Rows are points. The points of each table are mixes of a few directions, plus a little noise. Count the directions of each table, and those that both share. Where both have some left over, give the other angles between the two spaces (their principal angles), to ten degrees, smallest first.

First (4 x 2):
-14.0	4.0
29.5	-8.4
-29.1	8.1
13.6	-3.9
Second:
0.4	0.4
7.2	-10.4
-16.6	24.3
-9.3	13.0
24.1	-35.3
7.7	-11.6
-13.6	18.9
Directions: first 1, second 1, shared 0; angles 40

First, 8 rows:
-19.4	-29.1	6.6	-6.9	23.1	22.2
2.8	-4.0	-9.8	-2.6	0.9	-5.8
11.0	-10.6	1.0	16.5	9.2	17.0
16.4	2.1	-30.1	3.9	-1.7	-22.9
-5.1	40.4	-6.0	-6.3	-21.5	-36.3
5.3	-0.1	26.0	-12.9	-21.2	11.9
7.7	10.4	21.5	-7.9	-23.2	4.5
-19.4	-9.7	-8.8	15.9	33.0	10.9
Second:
-10.1	0.9	-10.8	0.6	-14.7	15.5
-16.0	1.0	-16.2	1.2	-20.3	23.0
-16.7	0.7	-17.0	1.5	-21.4	24.4
-2.1	0.1	-1.5	-0.4	-2.4	2.5
27.5	-1.3	29.6	-1.2	35.4	-41.7
16.0	-0.7	17.5	-0.5	20.9	-24.3
Directions: first 4, second 1, shared 0; angles 80

First:
-1.5	-14.5	0.8	-5.7	19.6	-36.4	22.4	15.1	-27.6	47.1	-13.2
-1.0	-7.4	0.2	-2.4	9.9	-19.1	11.4	8.1	-14.7	24.8	-7.6
0.6	8.5	-0.9	3.2	-11.6	21.6	-13.4	-9.1	16.5	-28.0	8.1
-1.2	-12.5	0.7	-4.2	15.6	-30.0	18.3	12.2	-23.1	38.9	-11.0
0.9	11.7	-0.3	4.4	-15.0	28.4	-17.7	-11.6	21.7	-36.6	10.8
0.9	9.7	-0.4	3.7	-12.5	24.4	-14.8	-9.5	18.2	-31.2	8.9
0.1	-0.5	0.2	-0.3	1.0	-2.8	1.3	1.2	-2.1	3.3	-0.9
-1.6	-10.0	0.7	-3.4	13.3	-25.9	15.8	10.5	-19.0	33.5	-9.5
0.8	17.1	-1.3	6.3	-22.3	42.8	-26.4	-17.8	32.1	-55.2	15.9
-0.3	-1.2	-0.2	-0.6	1.4	-2.9	1.8	1.5	-2.7	4.1	-1.6
Second (9 x 11):
3.2	8.1	-20.5	18.5	-8.9	34.0	-2.8	12.5	-2.7	-30.7	-9.0
-4.9	-7.6	28.5	-24.9	6.4	-35.3	-5.1	-22.6	14.8	26.7	18.0
-0.5	-5.3	-0.5	-2.0	6.4	-12.7	8.4	5.8	-10.6	16.4	-4.9
-1.4	-3.8	8.1	-6.7	3.8	-14.4	1.3	-4.3	0.1	13.2	2.7
-6.5	-7.5	34.4	-29.0	6.7	-38.5	-8.0	-29.1	19.5	27.2	21.8
5.9	1.5	-40.3	31.0	2.3	28.9	19.3	40.9	-35.1	-9.7	-32.3
-0.8	5.5	3.6	-0.3	-8.0	13.6	-11.6	-10.4	15.2	-18.8	8.4
4.0	5.0	-22.0	19.1	-5.4	26.2	4.2	18.1	-11.3	-19.0	-13.4
-0.7	1.9	7.8	-5.2	-3.7	0.0	-6.7	-9.9	11.3	-4.7	8.0
Directions: first 1, second 2, shared 1

First (10 x 20):
-10.6	2.6	7.6	9.7	8.1	0.0	-3.8	27.4	-10.2	-15.3	10.8	8.6	18.8	-5.1	3.0	-4.9	-6.9	3.9	3.7	1.8
18.0	-14.0	9.2	-19.8	-9.1	20.9	-17.0	-30.5	20.2	36.1	-1.7	-6.9	-30.4	21.8	-18.1	22.8	6.1	6.3	-21.4	-14.0
-29.1	15.8	2.5	18.0	10.0	4.3	13.8	9.7	-14.4	-12.4	-31.9	4.1	7.2	-3.2	8.1	-4.9	3.6	-11.6	17.2	1.5
27.4	-16.7	8.6	-12.7	-13.0	4.8	-17.1	-27.1	19.7	36.5	26.3	-4.0	-25.8	36.5	-40.3	39.9	-9.9	9.0	-43.5	-33.9
17.2	-0.8	-20.4	-17.2	16.6	4.0	-28.2	11.3	12.5	-9.8	33.1	-11.1	-2.9	7.9	-5.3	-17.8	6.7	16.2	-8.0	15.1
-7.8	0.2	7.4	2.0	-6.1	1.7	10.3	-1.4	-6.8	-0.2	-19.5	6.4	3.9	-17.9	18.9	-6.9	4.6	-5.6	18.5	9.9
11.9	-3.8	-3.8	-4.5	-6.5	-4.4	-1.3	-18.3	9.6	13.6	6.2	-5.7	-14.7	14.6	-16.8	16.0	-4.0	0.4	-17.5	-14.4
-24.7	17.2	-6.4	17.5	4.7	-6.7	24.5	-0.8	-12.8	-13.7	-35.3	-1.5	3.9	-8.7	9.9	-6.2	3.8	-16.0	18.1	2.7
-24.9	-4.6	34.7	14.8	-0.3	14.6	7.4	31.7	-21.9	-8.2	-16.7	23.9	28.0	-22.5	22.2	-4.0	-2.6	0.5	23.2	4.4
22.2	3.3	-39.1	-7.5	-4.8	-39.0	10.0	-4.0	2.9	-27.3	28.4	-14.7	7.9	-24.3	17.4	-31.8	-1.1	-0.3	11.3	26.1
Second:
7.2	-3.3	-3.4	-9.0	-7.7	2.3	2.6	-18.6	6.9	10.4	-11.0	-5.0	-11.8	-4.1	6.2	-1.5	7.5	-2.0	4.1	5.2
16.8	-8.4	-8.0	-21.1	-18.1	5.6	6.1	-44.8	16.3	24.0	-25.7	-11.5	-28.2	-9.6	14.6	-3.6	17.2	-5.5	10.0	12.3
15.1	-7.7	-7.2	-19.3	-16.3	4.9	5.6	-40.5	14.7	21.8	-23.6	-10.5	-25.7	-8.9	13.0	-3.2	15.7	-5.0	9.2	11.2
-18.3	9.1	8.6	23.4	19.8	-5.8	-6.7	48.8	-17.8	-26.5	28.1	12.6	30.9	10.7	-15.8	3.8	-19.0	5.9	-10.8	-13.4
21.6	-10.5	-10.1	-27.2	-22.9	6.8	7.6	-56.6	20.8	30.5	-32.7	-14.8	-36.0	-12.5	18.1	-4.2	22.2	-7.0	12.7	15.9
0.6	-0.3	-0.2	-0.5	-0.6	0.2	0.3	-1.4	0.5	0.7	-0.7	-0.3	-0.8	-0.2	0.3	0.0	0.4	-0.3	0.3	0.4
-5.1	2.4	2.5	6.2	5.4	-1.7	-1.7	12.9	-4.9	-7.2	7.3	3.3	8.2	2.9	-4.3	1.0	-5.0	1.5	-2.9	-3.6
-23.3	11.5	11.1	29.6	25.2	-7.4	-8.5	62.6	-22.9	-33.6	36.1	16.0	39.6	13.8	-20.0	4.8	-24.1	7.8	-14.0	-17.1
-14.3	6.9	6.8	18.2	15.7	-4.4	-5.2	38.0	-13.9	-20.2	21.8	9.8	24.1	8.3	-12.3	2.9	-14.5	4.6	-8.2	-10.5
Directions: first 5, second 1, shared 1
